Every row gives one point. Examples show where two turns around zero, p and q, send a point. Where does a point land after both, in the order given? Backwards means that the second turn is done in reverse. Each puzzle has new turns, and all numbers are rounded.
In the rows, zero is written as 128.

Turn p:
[153 144] -> [101 116]
[135  88] -> [127 169]
[ 95 152] -> [157 100]
Turn q:
[149 155] -> [105 103]
[ 81 136] -> [174 116]
[141 135] -> [115 122]
[141  86] -> [118 171]
Where do these land?
q, then p: [113 142] -> [116 145]
p, then q: [125 118] -> [123 119]
q, then p: [99 93] -> [ 92 100]
p, then q: [153 105] -> [148 100]
q, then p: [150 181] -> [161 175]

Turn p:
[133 112] -> [143 135]
[169 140] -> [112 167]
[ 82 132] -> [129  82]
Turn q:
[148 164] -> [138  88]
[116 126] -> [135 138]
[110 148] -> [155 126]
[139  74] -> [ 83 160]
Where do these land?
q, then p: [150  85] -> [117  81]
p, then q backwards: [ 85 137] -> [161 157]
p, then q: [151 133] -> [149 117]
q, then p: [125 157] -> [144 152]

Turn p:
[153 122 113] -> [155 131 117]
[119 119 108] -> [141 118 145]
[176 146 151] -> [131 146  75]
[ 91 121 155] -> [ 90 138 153]
[ 71 137  93] -> [117  80 175]
[157 123 149] -> [131 155 104]
Turn q:
[153 127 114] -> [150 119 112]
[131  99 123] -> [128 148 106]
[117 109  96] -> [150 160 127]
[112 177 179] -> [ 85  84 166]
Where do these land?
p, then q backwards: [101 113 161] -> [ 87 121 147]
q, then p: [140 132  70] -> [154 141  76]
p, then q backwards: [134 150  87] -> [166 155 122]
p, then q: [123 134 169] -> [129 139 168]
q, then p backwards: [141 111 153] -> [133 155 146]

Turn p:
[132 134 175 102] -> [ 99 156 124  92]
[161 104 156 171] -> [113 103 184 109]
[123 146 128 104] -> [134 145 105 120]
[148  96  81 131] -> [140  72 116 143]
[134 120 146 170] -> [123 124 174 131]
[ 95 124  95 114] -> [132 128  97 166]
[103 172 115 104] -> [154 167  97 136]
Turn q:
[152 102 106 124] -> [106 128 127 164]
[152 181 149 113] -> [ 97 132 110  75]
[117  81 109 177] -> [156  88 142 178]
[123 135 128 113] -> [128 143 124 121]
[ 93 120  85 129] -> [165 141 101 158]
[148 169 171 109] -> [ 99 135 135  70]
[110 108 148 130] -> [145 130 157 129]
Where do these land?
q, then p backwards: [ 92 136 100 152] -> [134 149  82 118]
p, then q: [145  86 163 119] -> [167 165 149 131]
p, then q: [136 137  88 128] -> [102 110 127 155]
q, then p: [157 129 170 135] -> [ 83 149 114 130]
p, then q: [149 127 157  90] -> [136 177 111 131]
q, then p: [ 90 152  90 144] -> [166  82 120 118]

Turn p:
[129 153  79 149 168 143] -> [ 87 100 141  81 113 112]
[122  85 139  92  86  90] -> [125 160 105 185 146 165]
[119 135  90  78 122 164] -> [102 108  95 145  74 123]
[144 157 158 139 147 137] -> [156 123 162 116 120 108]
[145 126 144 131 126 112] -> [138 143 146 132 134 138]
[156  90 174 127 115 142] -> [169 182 119 134 127 125]
[ 68 123 116 147 136  86] -> [ 97  99 122 142 190 122]
[141 155 123 162 125 150] -> [147 108 135  87 120 131]
Turn q:
[148 148 135 170 116 129] -> [115 152 146 114 164 114]
[ 91  71 131 150 123 122] -> [130  84  90  87 133 119]
[140 169 136  94 108 111] -> [156 156 166 142 105 131]
[113 104  97  87 131  96] -> [166 110 107 131 104 169]
[103 150 141 148 176  99] -> [108 174  93 104 106 130]
[145 162 159  82 162 112] -> [112 161 153 144  70 146]
[149 119 123 157 128 119] -> [115 131 132 111 157 141]
[115  95 100 127 107 186] -> [132  73 111 163 156 104]
[149 135 132 136 101 177] -> [117 112 157 156 156  98]
Where do these land?
p, then q backwards: [ 96 113 109 121 146  83] -> [163 124 121 156 145 168]
p, then q backwards: [129 115 102 156 128 129] -> [131 111 133 157 140 110]
q, then p backwards: [157 174 164 121 148 146] -> [156 113 127  90 173 105]
q, then p: [122  91 123 140 161 142] -> [ 94 122  89 126 136 120]
p, then q: [101  93 155 144 115 102] -> [ 93 163 102 142 134 147]
p, then q backwards: [168 169 145  81  95 181] -> [ 88 132 138  42 127 104]
q, then p: [117 160 112 122  96 162] -> [130 142 171 105 156 143]
p, then q: [133 109 115 138 135  79] -> [104 143 102 138 105  97]

Turn p:
[ 62 173 129 159 125  84] -> [108 145  96  53 171 122]
[ 91 143 177 128  95 134] -> [104 121 169  76 127 118]
[177 126 102 151 113 146] -> [129 134 110 154  86 165]
[155  99 125 159 156 124] -> [167 118 120 146 134 164]
[140 148 124 142  87 101] -> [ 87 115 108 112 117 151]
[147  84 103 115 137 130] -> [154 102 114 165 116 119]
[130 118 101  86 168 140] -> [147 144 122 173 141  90]
[104 119 159 112 132 174] -> [147 138 178 116 115 101]
[147 141 131  99 138 119] -> [108 133 135 157 143 123]
Turn q:
[130 111 110 148 156  95] -> [138 132 150  86 107 137]
[ 95 134  82 146  99  94] -> [137 161 132 134  63 118]
[ 90 166  75 129 100 175] -> [ 83 191 115 168 111 104]
[173  95 166 151 163 125] -> [134  79 166  95 162 139]
[135  97 126  82 119 141] -> [117 103  84 116 134 105]
[116 113 151 110 160 120] -> [128 113 110 104 139 161]
[103 138 162 133 104 146] -> [118 116 122 173 128 150]
[139 161 172 131 116 134] -> [150 120 135 167 159 144]
[173 136 107 122 134 122] -> [147 137 139 108 148  92]
Where do these land?
q, then p: [160 114 102 137 153 126] -> [107 116 146 143 161 108]
p, then q: [110 172 141 133  66 103] -> [107 142  59 138  99 152]
p, then q: [126 141 102 186 156 150] -> [131 163 127 143 170  80]
q, then p: [112 106 128  82 158  91] -> [117 134 111 176  96  92]
p, then q: [122 122 141  85 138 171] -> [174 108 151 147 124 153]
p, then q backwards: [137 142 172 131 114 153] -> [123 125 121 179 148 125]
p, then q: [128  99 109 141 111 101] -> [107 118 123 104 108  99]

Turn p:
[144 135 172 149 143 142 145 116] -> [154 141 123 130 114 101 150 164]
[149 144 141 157 141 132  31 126] -> [111 107  87 158  57  87 121  93]
[136 115 119 149 148 130 120 115] -> [123 114 122 109 111 121 148 125]
[137 108 132 149 140 118 121 121] -> [121 114 120 106 115 112 133 136]
[ 98 122 117 161 107 119 154 112] -> [160 114 160  94 133 129 116 123]
[116 157 129  63 135 135 132 113] -> [103 155 161 177 141 149 140 128]
[111 118 126 139 115  86 155 150] -> [129 136 138  94 162 114  96 128]
[149 148 110 112 123 140 150 129] -> [137 127 125 147 159 140 150 123]
[145 107 121 123 101 137 121 113] -> [127  92 123 137 128 143 122 142]
[ 96 125 112  77 126 141 152 184] -> [114 180 121 130 162 183 105 120]
Turn q:
[153 118 146 114 124 112 149  99] -> [115 151 133 134 110 154  98 143]
[ 79 118 101 124 109 107  93 186] -> [166  95 115 120 130  52 133 121]
[139 155 149 111 108 140 131 132] -> [122 169 120 117 133 125 131 113]
[104 154 120 142 106 141 142 121] -> [154 141 140 119 116 133 158 110]
[139  88 134 171 130 133 101 128] -> [142  96 112 170 152 144 114 121]
[114 123 120 147 187 100 119 100] -> [ 99  89 140 160 107 135 150 163]
[130 121 119 133 153 127 171 128] -> [117 106 127 103 105 156 128 134]
[134 102 174  85 159 140 127  91] -> [ 64 138 157 148 121 136  91 115]
[127 122 118 114 120 137 110 105] -> [130 136 157 138 143 124 121 132]
[149 159 126 163 118 124 137 136] -> [146 143  97 126 131 150 156 136]
[140 147 101 103  95 148 130 181] -> [152 144 111  71 159 100 127 120]
Where do these land?
p, then q backwards: [160  81 132 108 147 128 146 130] -> [165 150 112 128 173 118 130 138]
p, then q backwards: [153  96 161 147 119 102 132 118] -> [133 117  98 107 148  92 118 154]
q, then p: [ 94 134 111 171 109 161 119 126] -> [138 106 129 117 140 116 171 173]
p, then q: [106 143 112  93 127 110 152 151] -> [ 87 130 137 142 128 129 168 120]
q, then p: [119 167 125 106  96 141 120 173] -> [ 97 131 158 149 172 107 151 116]
q, then p: [133 107 154 124 171 115 114 112] -> [142 133 135  94  97 136  97 114]
q, then p: [116 159 127 139 123 154 135 102] -> [159 142 144 139 136 126 149 152]
p, then q: [ 98 160 103 116 108 137  95 101] -> [138 144 137 179 129 163 122 102]
p, then q: [174 104 125 148 151 105 139 139] -> [126  98 141  93 104 106 115 157]

Turn p:
[ 97  89 118 118 102 119 157 122 125] -> [162 159 144 133 109 140 105 113 153]
[127 138 130 166 151 109 120 102 160] -> [134  97 143 164 113 131 146 151 104]
[148 135 123 120 111 167 150 104 166] -> [139 101 104 144 144 134  75 139 124]
[132 101 151 103 133 144 124 162 126] -> [102 163 109 137 144 133 124 102 137]
[166 159 110 100  98 147 153 147 145] -> [126 108  85 111 137  89  86 127 142]
[140 112 107 143 123 132 145 136  94] -> [111 129 141 104 108 137 119 134 159]
[100 115 101 162 125 107 105 121 122] -> [152 115 146 129 103 151 166 130 144]
[123 141 120  94 142 129 108 127 119] -> [130 123 136 113 159 117 139 105 123]
[148 104 147  90 130 104  82 130 118] -> [110 137 124 117 127 132 145  66  98]
[116 156 132 152 161  99 146 147 105] -> [112 140 157 125 120  95 160 163 133]
[110 158 168 160 131 151 118 112 128] -> [131 136 118 130 144 150 143 178  94]
Turn q:
[134 113 143 132 140 117 140 149 156] -> [128 109 157 102 142 124 129 134 135]
[119 109 138 112 158 121 124 122  76] -> [122 121 132 144 116 153 109  76 109]
[125 130 136 119  69 121 144  69 150] -> [128 114  61  99 110 110 159 151 113]
[188 158 139 111 150 138 123  93 130] -> [117  94 117 150  96 145  89 172 120]
[105 145 130 120 149 118 104 137 155] -> [132 133 162 131 102  99 135 129 137]
[143 119 141 155  55 149  88 146 136] -> [168 132  79 126 162  99 123 137 181]
[131 148 121 113  90 141 107 140 139] -> [129 130 107 151 138  94 137 143 149]
[124 122  93 172 134 125 122 133 126] -> [139 168 137 121 131 158 137 134 150]
[122 132 138 149 145 118 151 137  65] -> [108 157 125 124 141 155  89  90 107]
[103 122 128 125 152 154 142 135 121] -> [142 137 151 139 138 131 132 117  96]
[114 119 107 114 152 120 140 136 136] -> [115 128 157 132 126 137 152 121 120]
[126 118 122 112 142 113 150 139 146] -> [108 113 152 117 134 130 146 129 121]
Where do these land?
p, then q: [132 142 133 104  64 115 110 150 118] -> [ 83 117 100 163 109 142 157 147 136]
p, then q backwards: [146 113 150 138 125 156 111 146 117] -> [143 131 106 133 114 108 151 116 103]
p, then q: [110 137 133 111 120 138 159 106 117] -> [125 112 140 147 116 115  97 127 148]
p, then q: [104 134 131 111 138 134 123 155 122] -> [108 132 151 121 113 129 125 148 113]
q, then p: [133 129 117 105 126 156 120 155 153] -> [101 142 135 158 102 122 137 142 129]
q, then p backwards: [112 135 133 105 130 110 112  31 111] -> [169 113 150 169  66  83  99 132 147]
q, then p: [137 118 125 107 151 108 150 137 119] -> [139 156 141 132 143 158 126 132 124]
p, then q: [144 110 103 163 127 134 117 157 118] -> [142 129 128 115 149 110 173 143 118]
q, then p: [114 115 128 157 146 111 151 143 173] -> [113 167 119 133 154  98 107 114 106]
q, then p: [148 148 128 179 154 117 128 100 130] -> [131 127  71 102 159 125 135 116 128]
